Each row of a before or after table is a point. The points were changed in one or more steps. Then noise was added and the rows were shuffled. The steps act on how far a point lies along the listed directions, d1 being the first. What was done? A step turns or swaps two directions, mirrors them in a line or flattens them onto one, adds a multiple of one to another, or multiplies one. Angles are multiples of 10 degrees, from the lower direction toward the higher: turns from -170 to 170, lines from 10 to 170 but not 90. Use the fewest steps. Two steps may share a direction if one is a turn and the other turns, adds or multiplies; they go together, in the order done. Otherwise the lowest direction goes first.
In the rows, 128 means zero.

Directions:
(1): [175 131]
(2): [125 175]
Before (13 x 2):
[[139 201]
 [101 150]
 [118 206]
 [112 167]
 [133  88]
 [128 141]
 [ 81 129]
 [102 122]
 [121  79]
 [112 119]
 [ 64 141]
 [108 139]
 [116  84]]
After:
[[126 147]
 [146 139]
 [153 168]
 [185  81]
 [ 95 162]
 [ 88 158]
 [135 152]
 [ 92 143]
 [161 139]
 [200  99]
 [140 122]
 [172 122]
 [171 176]]
Steps: turn d1 and d2 by -120 degrees

Directions:
(1): [ 81 126  95]
(2): [ 99 104 172]
(3): [143  75 110]
Before:
[[ 93 103 151]
 [179  91 132]
 [ 72 158 128]
 [212 114 123]
 [166  92 122]
 [151 109 104]
 [ 98 143 142]
 [102 105 138]
 [ 91 141 131]
 [ 73 184 197]
 [191 106 123]]
After, 11 rows:
[[162 157 159]
 [162 131 119]
 [103  97  80]
 [149 150 139]
 [ 82  87  91]
 [173 140 116]
 [156 142 148]
 [111 101 125]
 [ 68  94  90]
 [119 106 102]
 [153 207 121]]
Steps: turn d1 and d2 by 160 degrees; multiply d3 by 0.7

Directions:
(1): [ 88 127 103 179  91 107]
(2): [113 112  71 107 126 178]
(3): [122 125 127  73  76  98]
(4): [ 62 112 149 107 162 120]
Before, 9 rows:
[[195 138 141 122 151 145]
 [194 118 104  53 104 168]
 [ 71 140  95  84 106 126]
 [114 137 149  94  49  76]
 [128 140 131 137  64 103]
 [101 146  97 140 158 138]
 [116 121 111  71 131 152]
 [164 150 133  66  98 114]
 [112 116  82 112 134 174]]
After (9 x 6):
[[223 130 126  80  79 140]
 [102 148 135  56 136 123]
 [154 134 152  75 135 122]
 [167 158 122  94  71 107]
 [117 149 117 117 176 140]
 [ 94 122  99 118  77 132]
 [181 140 120 168 116 128]
 [152 122 127  80 167 165]
 [ 85 124 126  89  49  95]]
Steps: turn d1 and d4 by 40 degrees; turn d1 and d2 by 60 degrees

Directions:
(1): [121 197 120 104 109 152  77 129]
(2): [103 115 147 111  99 200 164 137]
(3): [197 140 105 112 164 159 146 155]
(4): [141 160 120  90  94  94 184 100]
Before (11 x 8):
[[106  91 126 152 139 106 115 127]
 [114 165 125 125 133  99  83 104]
 [167 155 107 141 161 106  83 131]
 [106 114 141 154 114 116  95 124]
 [111  93 135 139 128 108 162 127]
 [115 116 147 143 118 119 128 131]
 [156 157 115 135 137  93  98 129]
 [139 120 133 122 141  84 124 114]
 [178 178  97 113 154 117  96 132]
 [129 127 126 142 149 106 112 131]
 [126 126 131 147 121 102 120 123]]
After:
[[108 227 118 103 114 120  34 103]
 [152 194 111 123 127 107  68 131]
 [107  41 131 173 153  94 143 129]
 [117 100 145 152 123 112 138 134]
 [117  20 142 165 151  81 219 122]
 [132 120 127 149 153 106 114 134]
 [168 248  86  90 134 141  47 131]
 [126 115 136 150 124 102 132 122]
 [165 194 102 129 155 118  51 134]
 [103 117 144 158 117 121  89 128]
 [141  95 136 129 148  72 145 111]]
Steps: multiply d1 by 3; multiply d4 by 1.3

Directions:
(1): [160 122 137 167  69  90  92 161 121  87 152]
(2): [140 118 122  68  94 134 112  80 118  76  86]
(3): [ 91 161 141 104  79 147 168 172 179 116 122]
(4): [184 101 164 137 142 111 159 103 198 125 123]
(5): [ 83  80 110 177 141 140 165 119 125  69 120]
(6): [134  92  75 128  81  93 167 124 119 179 108]
Before:
[[103 116 125 184  78 102 168 156 150  99 156]
 [ 91 134 142 157 211 160  94 145  94 129 143]
 [ 77 140 115 132 134 128 122 154  93 150 135]
 [115 117 165 149  91 128 122 136 147  73 133]
 [112 164 132 114 158 155 110 152 124 139 128]
 [161 106  87 140 114  80 111 118  59 168 144]
 [ 88 107  96 134 108 138 169 121 129 129 103]
 [128 107 134 177 120  98 136 167 139 158 154]]
After (8 x 11):
[[170  94 132 192 240 115  53  79  29 107 176]
 [139 112 164 173 143 115 127 154 162 118 153]
 [103 131 101 121 141 143 157 150 137 170 117]
 [106 115 136 128  34 112 157 158 156 101 119]
 [ 92 147 130 144 141 126 123 167 114 163 147]
 [114 163 166 152  39 108 165 188 195  86 165]
 [155  83  88 168 178  93 110 117  79 227 134]
 [125 187 155 102  82 138 102 169 154 132 139]]
Steps: turn d5 and d6 by 160 degrees; turn d1 and d5 by 50 degrees; turn d2 and d4 by -30 degrees; multiply d3 by 2.5

Directions:
(1): [ 84  58 130 164  98  83 132 127 147 134 161 159]
(2): [158 148 108 171  90 108 147  65 109 181 118 107]
Before, 11 rows:
[[179 137 116 173 109 110 135  92 136 189 120 113]
 [146 144 110 182  70 107 147  57  87 162 147 106]
 [150 159 117  82 183 152 127 138 112 108  96 124]
 [128 143 110 169  82 123 154  67  97 162 106  96]
 [ 74  54 133 157  97 101 130 144 164 122 191 157]
 [136 175 117  50 188 176  98 167 128  81 109 124]
 [146 181 145  79 153 168 130 162 126 108 108 111]
 [118  66 145 144 106  94 115 139 135 132 137 118]
 [ 84  62 121 207  73  75 155  91 103 175 154 139]
 [169 178 129 141 108 165 138 109 105 146 108 110]
 [153 164 111 149 120 114 155  65 104 179 130  95]]
After, 11 rows:
[[161 119 128 150 100 106 123 102 113 158 111  85]
 [ 95  90 150 134 117 143 126 172 145 100 151 163]
 [ 72  68 135 139 128  86 139 133 147 130 176 152]
 [122 127 126  78 186 142 120 163 128  90 110 141]
 [ 83  65 130 176  77  86 135 112 120 124 186 151]
 [173 172 105 167  86 137 149  61 116 181 134  86]
 [ 63  63 133 164  87 102 139 121 131 121 141 145]
 [119 148 153  74 157 159 126 183 141  91 125 130]
 [131 164 114  51 189 172  99 172 130  74 109 131]
 [117  63 132 167 113  90 123 143 168 150 151 155]
 [115  99 114 209  71  85 160  67  88 192 138 119]]
Steps: swap d1 and d2
